Rows are points. Each copy is the shape, with its points in the same order, stretched, turned, moved and blurred by noise. Say if it was mirrored as well.

Shape, 7 rows:
[[ 0.7 -0.2 -3.9]
 [ 2.1 -2.7 -0.1]
 [-3.6  1.2  2.2]
 [ 1.7 -2.3  7.0]
 [ 3.0  3.2 -1.3]
 [-4.9  3.5  3.6]
 [ 1.5  2.9 -6.1]]
Copy 1 (7 x 3):
[[ 1.2 -2.5 -5.2]
 [ 2.9 -5.4 -2.6]
 [-1.8  1.0  0.6]
 [ 4.2 -3.1  4.7]
 [ 4.4 -0.1 -4.3]
 [-2.5  4.1  2.0]
 [ 1.6 -0.9 -8.4]]
Copy 1 is: only turned
Copy 2:
[[ 2.9 -0.8 -2.1]
 [ 0.1 -2.5  1.0]
 [-2.7  3.9 -1.9]
 [-4.6  0.1  4.9]
 [ 4.2  3.4  1.6]
 [-3.2  7.0 -2.3]
 [ 6.3  1.8 -2.6]]
Copy 2 is: only turned
Copy 3 (7 x 3):
[[-0.6  0.6 -3.9]
 [-0.7 -2.7  0.1]
 [ 2.0  4.3  1.3]
 [-0.9 -1.9  6.3]
 [-4.7  2.0 -1.9]
 [ 2.2  7.2  2.3]
 [-2.8  2.5 -6.1]]
Copy 3 is: mirrored
Copy 4:
[[-1.4  3.1 -4.8]
 [ 1.1 -1.1 -4.8]
 [-1.9  0.1  2.6]
 [ 4.2 -5.7  0.0]
 [ 2.8  4.3 -2.6]
 [-1.9  0.8  5.8]
 [-1.0  7.1 -4.9]]
Copy 4 is: only turned

Shape:
[[-1.3 -1.6 -1.7 -0.9]
 [ 6.8  2.4 10.4  0.7]
 [ 1.2 -1.0  3.2 -3.4]
 [ 0.8 -0.9  0.5  1.8]
 [-2.7  4.3 -2.2  2.7]
 [-2.5 -2.0 -2.1 -1.2]
 [-1.2  3.6 -0.6  4.9]
 [ 3.4  3.8 -5.0  2.5]
 [ 5.4 -3.5 -1.9 -0.3]]
Copy 1:
[[-2.2  0.0 -2.2 -0.1]
 [ 3.0  5.1  4.4  8.0]
 [-2.8  2.8  0.3  2.5]
 [ 0.2 -0.3 -1.7  2.4]
 [ 2.4 -2.2  0.5 -2.5]
 [-3.4 -0.9 -2.4 -0.8]
 [ 3.5 -2.7  0.4 -0.3]
 [ 4.9  1.9 -3.9 -2.2]
 [ 0.2  3.7 -6.1  2.9]]
Copy 1 is: mirrored
Copy 2, 9 rows:
[[-0.5 -2.9 -1.2  1.6]
 [ 0.9  3.9  9.4 -3.1]
 [-1.8 -2.0  2.8 -3.4]
 [ 1.5 -1.9  1.1  1.9]
 [-0.2  2.2 -4.4  5.8]
 [-1.5 -3.7 -2.2  1.5]
 [ 1.6  2.1 -2.1  6.0]
 [ 5.5  0.0 -4.9  2.5]
 [ 4.2 -5.2  0.4 -0.5]]
Copy 2 is: only turned
Copy 3, 9 rows:
[[-2.2 -0.7  0.2 -0.3]
 [ 7.1  0.6 12.1 -1.6]
 [-1.3  0.5  5.1 -3.8]
 [ 0.4 -1.9  2.7 -0.5]
 [-0.8  3.1 -1.0  3.4]
 [-4.3 -0.4  0.0 -0.7]
 [ 2.1  1.8  0.5  5.1]
 [ 3.7  1.3 -4.9  0.5]
 [ 2.2 -3.3 -0.3 -4.7]]
Copy 3 is: only turned
Copy 4:
[[ -0.8   1.4   1.8  -1.5]
 [ -0.2 -15.5  -2.1   3.6]
 [ -1.5  -5.0  -1.1  -3.0]
 [  0.1  -2.0   3.1   1.8]
 [ -3.6   3.6  -0.7   5.7]
 [ -1.8   2.4   2.5  -2.1]
 [ -2.7   0.8   1.6   7.3]
 [  4.5   3.0  -1.7   5.3]
 [  7.0  -2.3   2.2  -1.6]]
Copy 4 is: mirrored

Shape (12 x 6):
[[ 2.9  4.7  3.9 -3.5 -0.1 -0.3]
 [-1.9  3.5  2.5 -4.1 -2.4  2.2]
 [-1.5  0.7 -1.1  3.9 -4.6 -4.3]
 [ 5.2 -1.5  3.8 -2.3 -3.4  2.7]
 [ 1.5 -4.3 -0.9 -6.8 -6.9 -6.4]
 [-1.2  5.9 -2.3 -5.1  3.0 -0.8]
 [-1.1  4.9 -0.6  5.2  1.5 -2.6]
 [ 5.8 -0.6  2.4 -5.1 -3.2  0.8]
 [ 0.7  0.4 -0.6  0.9 -0.9  3.1]
 [-1.5 -1.3 -0.4 -2.5  4.6 -4.2]
 [ 0.8 -2.8 -0.8  0.8  1.3  6.9]
 [-3.6 -0.5 -3.2 -1.4 -1.6  6.4]]
Copy 1, 12 rows:
[[ 5.2  2.4  3.7 -3.4 -1.6 -2.0]
 [ 3.2  5.0  2.6 -0.5 -3.7  1.6]
 [-4.4  3.1  1.1  2.6 -2.2 -2.6]
 [ 4.1 -0.7  5.2  1.7 -0.1  0.8]
 [-1.9  6.2  7.9 -1.2  6.2 -0.8]
 [ 1.7  3.3 -2.6 -6.9 -0.2  0.0]
 [-2.1 -0.6 -3.9 -2.2 -4.9 -4.0]
 [ 3.7  1.3  5.6  0.7  3.2 -0.1]
 [ 1.0 -0.5 -0.7  1.1 -1.8  1.2]
 [-3.2 -0.3  3.8 -7.3 -0.4 -0.2]
 [ 1.4 -3.8 -1.8  1.7 -4.2  4.2]
 [ 0.1  1.5 -3.1  1.7 -2.7  5.4]]
Copy 1 is: mirrored
Copy 2:
[[ 1.0  6.3 -0.7 -5.2  4.5 -5.2]
 [ 2.9  7.5  3.5 -3.8  3.3 -1.1]
 [-4.2 -0.1  1.2  1.7 -1.5 -2.9]
 [ 6.4  4.0 -0.1 -1.1 -0.5 -7.6]
 [-0.1 -0.6  3.9 -6.5 -9.2 -5.2]
 [-1.6  4.2 -0.9 -6.7  3.9  2.8]
 [-4.7  0.4 -2.2  1.4  5.6 -1.1]
 [ 4.9  4.5 -0.7 -3.9 -1.7 -6.5]
 [ 3.1  2.5 -0.9  1.1  1.8 -0.9]
 [-1.3 -5.1  0.9 -5.0  2.9 -0.8]
 [ 8.0  0.2 -0.9  2.8  3.2  0.3]
 [ 6.3  3.8  2.2  1.2  0.7  4.6]]
Copy 2 is: only turned
Copy 3, 12 rows:
[[-0.6 -5.2  1.2 -1.8 -2.9 -1.4]
 [-4.6 -5.3 -1.4 -0.5 -3.8  1.3]
 [-1.8 -1.3 -1.9  7.1  1.8 -2.9]
 [ 0.3 -2.5  1.6  4.1 -6.6  2.0]
 [-0.7 -1.2 -4.6  4.9 -7.5 -7.7]
 [-2.2 -3.9 -4.6 -5.7  0.8 -1.9]
 [-2.7 -1.5  1.3  2.0  5.8 -0.2]
 [ 3.0 -2.9 -0.2  1.1 -6.6 -0.4]
 [-1.6 -2.0 -0.9  2.1 -1.7  2.9]
 [-2.6  3.7 -0.8 -2.3 -1.6 -4.3]
 [ 0.0  2.7 -0.4  1.3 -3.4  6.8]
 [-3.3  0.2 -5.2  0.3 -2.6  6.0]]
Copy 3 is: mirrored
Copy 4:
[[  0.7   3.8  -1.9  -2.4  -0.7   4.2]
 [ -4.5   0.8  -1.8  -1.8   0.0   2.7]
 [ -0.2   2.3  -2.8   7.2  -0.8  -3.0]
 [ -0.1   0.1   2.2   1.0  -4.3   4.4]
 [ -1.2   0.6  -5.3   1.2 -10.6  -6.5]
 [  0.4  -0.7  -5.3  -4.0   3.3   0.0]
 [  3.4   2.7  -2.0   4.7   5.5   0.3]
 [  0.5   0.1  -0.6  -0.9  -6.0   2.2]
 [ -0.5  -2.9   1.0   2.5   1.3   1.7]
 [  3.7   1.5  -0.9  -2.6   2.1  -6.2]
 [ -0.6  -6.1   5.1   1.3   3.2   1.5]
 [ -4.5  -7.2   0.3   1.4   2.9   0.5]]
Copy 4 is: only turned

Shape, 11 rows:
[[-0.4 -0.2 -7.0 -1.2  2.3  0.3  2.2 -2.6]
 [ 0.9 -2.7  0.8 -3.8 -1.5  0.9  2.7  0.2]
 [ 1.7 -1.8  1.2 -1.7  1.9 -3.4 -2.6 -2.4]
 [-1.5 -0.5  1.8 -1.3  1.4 -0.5 -0.7 -2.3]
 [ 1.7  0.3 -4.2  0.1 -4.7 -2.5  1.6  7.3]
 [-4.6 -3.1  1.1  0.9  0.3  0.8 -3.5  1.3]
 [-5.3  3.0  0.5 -5.6 -1.2  1.0 -2.6  7.5]
 [ 1.8  0.7 -3.6  2.3  1.2  2.0 -3.6 -3.8]
 [ 1.7 -0.1  1.4 -0.7 -1.6 -0.4  2.3 -3.8]
 [ 1.0  3.0 -1.2 13.7  0.4 -4.6  0.8 -2.2]
 [ 0.6 -1.0  2.3  0.9  1.7  1.1  1.8  5.5]]
Copy 1 (11 x 8):
[[-1.6 -0.7  1.2 -4.8 -4.1  2.2  3.2 -4.5]
 [ 0.6 -1.3  2.3  2.3 -0.7 -0.4  2.6  1.8]
 [-5.0  0.1  3.6  1.8 -1.5 -3.3  1.5 -4.3]
 [-3.1  3.2  0.3  0.5 -1.4 -1.0  2.7 -1.5]
 [-3.0 -9.0  2.9  2.5 -2.8  2.4 -8.9  2.7]
 [-5.8  4.9  3.1 -1.7  0.6  2.4  0.3  4.5]
 [-3.9 -1.7 -5.7 -3.4  0.5 -3.2 -5.1  6.6]
 [-2.5  4.4  3.2 -2.5 -0.4 -0.8 -0.7 -6.4]
 [ 0.7  1.9  1.9  4.6 -2.6 -0.4  1.8 -3.1]
 [-8.0  3.6  2.5  6.2 -4.4  9.7 -7.1 -8.2]
 [-4.3 -2.3 -0.8  2.3  3.4  3.5 -1.3  2.3]]
Copy 1 is: only turned
Copy 2, 11 rows:
[[ -0.4  -2.9  -1.5   1.9  -0.1   8.9   4.4   0.5]
 [ -4.7  -0.1   0.8  -1.5  -2.4  -0.8   3.0  -2.2]
 [ -3.5  -2.9   2.1  -3.1   2.0  -1.9  -2.0  -1.0]
 [ -3.1  -3.4   1.3   0.7  -1.7  -3.1   1.2  -0.7]
 [  3.8   2.6  -3.1  -0.5  -3.5   5.6   0.0  -5.9]
 [  0.5  -6.2   4.8  -1.6  -4.5  -1.2  -2.6  -5.7]
 [  3.2  -1.2   3.6   4.9  -5.1  -0.4   4.0 -10.9]
 [  3.3  -5.6   0.1  -3.5   0.9   3.8   2.1   0.3]
 [ -3.2  -1.3  -2.0  -1.2  -1.4  -2.4   2.2   0.9]
 [  8.6  -2.3  -7.6  -0.6  -2.4  -1.5  -8.9   4.7]
 [  3.6   2.0   2.5   0.6  -5.4  -0.8  -1.1  -1.6]]
Copy 2 is: only turned

Shape, 14 rows:
[[ -3.5   2.2   0.3  -2.9  -1.4  -2.5  -3.4  -2.8 -16.3]
 [ -2.0   0.9   1.6   2.1  -1.5   0.7   3.6  -4.4   1.8]
 [  7.5   1.4   2.0  -1.9  -1.1   4.8  -1.4   0.4  -5.3]
 [  8.7  -7.5   0.1   2.6   1.8   2.1  -1.0   3.1   2.4]
 [ -2.9   1.2   2.2  -2.6   2.3   5.4  -1.4  -6.9   4.7]
 [  4.0   1.7   0.2   0.6   9.3  -1.3   2.1   2.3   5.4]
 [ -2.8   3.5  -2.3   0.3   2.1  -1.9   2.0   5.4  -0.5]
 [ -3.3   1.4  -2.1   3.8   2.1   3.7  -0.4  -0.3  -2.2]
 [ -1.2   2.8  -1.6  -1.4  -1.8  -0.8  -6.4  -7.1   4.8]
 [ -3.7  -1.2  -2.2  -3.3  -1.7  -2.2   0.1  -1.6   1.0]
 [ -4.0   2.3  -2.9  -2.9  -2.0   0.4   0.9   0.5  -4.1]
 [ -1.6  -0.1   4.6   4.0  -0.5   1.9   1.3   3.5   3.3]
 [ -0.9   3.3  -1.1  -1.4   2.2  -2.1   3.1   2.4   2.0]
 [ -0.2   1.1   6.2  -2.3   5.2   0.6   1.5   3.7  -0.4]]
Copy 1:
[[-5.1 -3.2  5.2 -5.3  1.3  8.2  8.1 -1.4 -9.2]
 [-3.0 -2.0  0.5  3.8 -4.2 -0.9  0.7 -1.3  0.0]
 [-0.1 -1.4  3.5  1.8  7.0  6.9 -0.1 -1.9 -1.7]
 [ 0.8 -3.7 -1.0 -2.5  8.6 -2.3 -2.4 -3.9  5.9]
 [-2.4  2.5  5.2  3.7 -5.4 -3.4 -5.3 -5.3 -2.4]
 [-5.1  3.0 -4.7  1.0  5.7 -5.6 -6.2 -1.9  0.9]
 [-2.1  1.5 -2.3 -2.1  0.2 -0.9  0.4  5.6 -3.2]
 [ 0.0 -3.1  0.9  0.2  0.0 -3.2 -0.3  0.1 -4.9]
 [-0.2 -0.3  0.3 -0.9 -8.3  0.2 -5.6 -7.5 -4.7]
 [-1.6  0.8  0.5 -4.0 -4.4 -1.2  2.8 -1.4 -0.2]
 [-1.2  1.5  1.4 -1.9 -2.1  2.1  4.9  2.2 -3.5]
 [-3.3 -2.8  2.1  0.6 -1.4 -2.4 -4.4  3.5  1.7]
 [-3.8  3.0 -1.3  0.1  0.2 -0.9 -0.8  2.9 -0.1]
 [-7.4  2.5  3.6 -0.6  4.2  0.0 -4.1  2.8  0.6]]
Copy 1 is: mirrored
Copy 2, 14 rows:
[[ 3.2  4.0 -8.4  2.2 -0.7  6.7 -6.5 -0.3 -8.4]
 [-0.6  1.5 -0.1 -0.2  0.0 -0.2  6.1 -0.9 -2.8]
 [ 0.7 -0.7  0.3 -6.7 -4.5  3.4 -2.9  0.1 -2.3]
 [-6.7 -8.0  3.5 -4.4 -3.9 -3.3 -1.1  0.9 -0.3]
 [-0.6  2.1 -0.1 -3.9  5.3  2.3  4.5 -2.0  1.0]
 [ 2.4 -3.2  7.4 -3.6  2.8 -7.4 -1.5 -1.3  1.1]
 [ 1.3  3.7  3.1  2.4  0.6 -4.3 -3.5  2.4 -0.1]
 [ 0.3 -0.1 -0.3  2.6 -0.4  2.7 -0.6  0.5  1.9]
 [-3.0  6.0 -5.1 -2.5  1.8 -2.0  3.2 -5.8  1.7]
 [-3.1  3.8 -3.4  0.1  2.6 -3.2  0.9  2.2 -2.4]
 [ 0.3  5.0 -3.2  0.7 -0.2  0.2 -2.2  4.1 -2.0]
 [-4.4  0.9  7.0  1.8 -0.8 -0.3  1.8 -0.6 -1.4]
 [ 1.8  3.1  3.1 -0.9  1.1 -5.6 -1.0  1.5 -0.9]
 [ 0.6  0.0  7.5 -1.9  3.5 -0.7 -3.0 -0.2 -4.0]]
Copy 2 is: only turned
